Every row gives one point. Each copy is the shape, with its points in the same order, turned, moved and blurred by noise. Say if it was mirrored as well.

Shape:
[[  7.5  -4.9   9.9]
 [ 21.7 -12.7  22.5]
 [ 24.2  47.7  -2.5]
 [-44.4 -16.1   8.9]
 [-26.9 -16.7  -0.8]
 [ 23.5 -17.1  -1.7]
 [-32.3 -15.0  -5.9]
 [ 37.3  -3.7  18.8]
 [-13.5  12.1  -3.3]]
Copy 1:
[[ 15.2  -0.8  -9.8]
 [ 26.9 -13.3 -20.9]
 [ -4.9  33.2 -44.2]
 [ 17.8   9.2  46.1]
 [  5.4   1.9  29.7]
 [  3.6 -22.4 -19.6]
 [  0.8   2.5  33.7]
 [ 22.3 -13.6 -35.6]
 [ -1.0  21.1   2.5]]
Copy 1 is: only turned
Copy 2, 9 rows:
[[  3.9  -5.7   4.2]
 [ 20.0 -19.0  -2.2]
 [ 23.1   8.1  54.4]
 [-47.4  -3.7  -9.4]
 [-25.2   4.0  -8.6]
 [ 23.1   5.0 -12.4]
 [-32.2   9.6  -9.7]
 [ 35.3 -15.0   4.9]
 [-15.5   8.4  19.5]]
Copy 2 is: only turned
Copy 3, 9 rows:
[[-10.2  -7.0   6.1]
 [-19.2 -12.0  25.1]
 [-24.0 -38.9 -36.2]
 [  2.2  42.6  -3.9]
 [  8.7  24.9  -0.1]
 [  2.6 -20.7  21.3]
 [ 11.3  27.7  -2.2]
 [-26.7 -31.0  20.3]
 [ -1.6   4.9 -18.3]]
Copy 3 is: mirrored

Shape, 11 rows:
[[  1.0   1.1 -10.1 -13.4 -15.7   1.0]
 [ -7.0  -4.2   6.7 -22.3 -18.3  12.5]
 [ -6.9   1.5   2.2 -18.6 -12.4 -18.9]
 [ -9.3   8.4 -28.5 -13.7   8.4  13.9]
 [ -2.0  19.2  -1.8  27.2  11.7   3.4]
 [ -8.5  -5.8   8.7  -7.5  12.4   3.4]
 [ 19.4   0.8   4.6 -21.8  -7.5   5.3]
 [ -8.9  -4.7  -5.8  -8.9  11.8  13.3]
 [  0.6  18.4   7.4 -17.9   4.9  11.7]
 [ 10.0  -2.2   8.0  94.9   8.1  13.0]
 [ 10.3  -5.3 -10.3  -5.4  13.1  -1.7]]
Copy 1, 11 rows:
[[-13.5  29.4   2.0  -8.0   2.2   4.5]
 [-30.8  22.8  16.7   1.3  18.5   4.7]
 [-14.1  25.6  -0.4  -9.9   6.9 -21.9]
 [-21.5  11.9 -21.8 -14.9   1.2  20.6]
 [  5.7   3.8 -20.9  22.1  -9.6   4.9]
 [-17.7  -4.0  -0.9   3.0   7.0  -4.9]
 [-19.6  15.0  16.8  -6.5  -8.7  -0.1]
 [-17.1  -0.5 -11.1  -2.1  10.7  10.9]
 [-32.2   6.2   0.6  11.7  -6.1   0.6]
 [ 61.0 -17.7 -13.9  59.4  -1.5  16.2]
 [  1.0   3.1  -0.3 -15.6  -3.5   0.5]]
Copy 1 is: mirrored
Copy 2:
[[  6.2  14.4  -0.5  -7.6  -3.2  -6.1]
 [ -4.9  25.1  -5.3  -7.6 -20.9  -8.6]
 [-11.9   3.1  -0.3 -22.0  -0.6  -5.9]
 [ 17.8  11.4   6.2   0.3  -8.4  27.8]
 [ -9.2  -1.4  -6.2  33.4  14.8  15.7]
 [-11.1  -3.7  -4.5   7.4 -19.3   9.5]
 [  1.9   7.3  14.6   0.7 -18.7 -19.7]
 [  3.9   0.6  -3.0   6.1 -19.0  15.3]
 [-11.9  15.6  18.5   8.9 -15.0   8.3]
 [ -3.6 -22.2 -49.0  80.2  33.0   0.4]
 [  9.1 -13.7   5.5   6.1  -7.7   5.0]]
Copy 2 is: only turned

Shape (13 x 8):
[[  7.4 -20.6 -19.2  25.6  32.0  14.1 -37.1   5.8]
 [ 11.0 -14.4 -31.1  12.3 -16.4  24.9   3.2 -21.1]
 [ -0.5 -17.5  -4.6   7.3 -24.2  40.7   1.9  19.9]
 [-21.2  43.4  31.8   8.9  35.9   5.3  33.2  45.0]
 [ 35.3  11.4 -13.8 -33.4  16.1  21.3   1.6  40.9]
 [ 14.1  32.7  30.3  -1.2  29.0  -0.1 -18.4  11.2]
 [ -0.1  34.6   5.4  12.4 -10.7  -7.6 -38.3  -5.5]
 [ 36.5   3.8 -22.1   5.7 -19.7  45.4   2.9   6.5]
 [ -3.2   4.4 -24.5  -5.4 -25.7  -4.1 -17.3  17.1]
 [-10.8  -9.5  37.0  10.5  18.6  -5.8 -19.9 -22.9]
 [ 10.8  16.1 -12.4  -2.9 -15.5  -5.7   5.6 -16.0]
 [ -1.1 -14.6  11.7  20.3 -21.0 -16.8  -3.5  20.3]
 [-29.6  25.1  -5.4   0.6  10.2   6.8  11.5  11.7]]
Copy 1 (13 x 8):
[[  7.6 -17.2  -8.3  50.5   2.1  -5.1 -21.6  38.4]
 [  1.3  -2.8 -35.2  26.8  24.5   8.9   5.7  -5.8]
 [ 31.2 -18.5 -27.2   2.3   1.7 -10.1   9.9  -2.4]
 [ 11.1   5.7  17.8 -58.8  -4.0 -10.7  10.1  66.4]
 [ 17.2 -27.9  -3.6 -29.2  33.8 -15.9 -47.5  14.5]
 [  5.4 -16.7  31.3 -17.6   1.1  25.4 -21.9  40.1]
 [-13.8  -1.2   0.2  -1.6 -27.1  35.3 -21.5  11.5]
 [ 20.3 -24.5 -46.5  -3.9  28.7  15.9  -9.6  -1.6]
 [  0.0   9.2 -19.2  -1.4  -8.7  -7.1 -24.0  -8.3]
 [  3.9  -2.3  42.2  26.1  -2.3  21.9  11.2  17.7]
 [-10.1  15.6 -10.1  -6.7  21.1  18.7  -7.9  -5.0]
 [ 36.1  26.1   3.1   6.7 -11.9   4.5  -5.4   2.1]
 [-14.9   6.9  -0.6 -21.1  -0.4 -12.7   9.4  31.4]]
Copy 1 is: only turned
Copy 2, 13 rows:
[[ 31.2 -11.5 -14.5  30.0  24.2  33.1 -19.8   5.3]
 [ 36.5   2.6   5.7 -10.1 -23.6  27.7   6.4  -2.5]
 [ 10.7 -30.4  27.5  -2.3 -20.4  35.6   9.8  28.8]
 [-58.5  16.6  17.9  33.6  20.4  -6.0   9.0  51.9]
 [ 18.7  -8.6  39.2 -11.8  37.8  -8.0   8.5  33.7]
 [-11.1   5.6  29.8  38.2  26.8 -13.9 -10.1  -1.0]
 [ 14.8   0.8  13.8  40.4 -17.9 -20.8 -25.1  -2.4]
 [ 39.7  -1.2  43.1  -1.1  -9.6  26.1  15.4  20.6]
 [ 29.8 -21.4  -1.4   5.0 -22.4 -16.9  -5.8  24.7]
 [-20.5 -14.5  -3.0  27.3   3.3  12.3 -13.1 -35.6]
 [ 16.1  10.8  12.6  -0.8 -17.0 -11.0   4.5  -6.4]
 [ -2.9 -34.0  -7.6  25.1 -14.7  -1.7  23.8  13.1]
 [-20.6  10.5  -2.0   7.7  -9.2  -2.8 -13.8  31.6]]
Copy 2 is: only turned
Copy 3:
[[ 48.9   0.4  34.9  14.6   2.6   0.1 -10.7  18.3]
 [ 38.2  -9.4 -24.4  15.9   7.2  21.1 -10.1 -14.6]
 [ 24.6 -31.7 -18.9 -15.0  27.7  11.1  -0.7  11.2]
 [-16.7  24.2  -4.3 -19.9  14.7 -30.9  60.6  42.0]
 [ 16.5  -5.5  25.7 -33.7  27.4  -2.4  35.1 -29.5]
 [ -1.6   6.2  26.6 -17.9 -28.8 -10.9  31.7  13.7]
 [  8.8  17.2   5.3 -23.3 -36.6  21.8  -6.1  17.2]
 [ 45.3 -25.1 -14.9 -14.4  11.3  28.9  21.5 -16.7]
 [  9.1  11.9  -1.4 -24.3  15.9  26.0 -18.3  -2.9]
 [ -7.6 -12.2  10.4  20.0 -32.7 -17.0  -9.6  24.2]
 [  3.1  11.1 -17.8   0.5 -10.4  21.8   3.9 -16.4]
 [-13.5  -8.6   4.4   4.0  13.8  30.1  -6.7  27.5]
 [  4.8  27.4 -18.7 -13.7   9.3 -17.2  10.9  16.4]]
Copy 3 is: mirrored
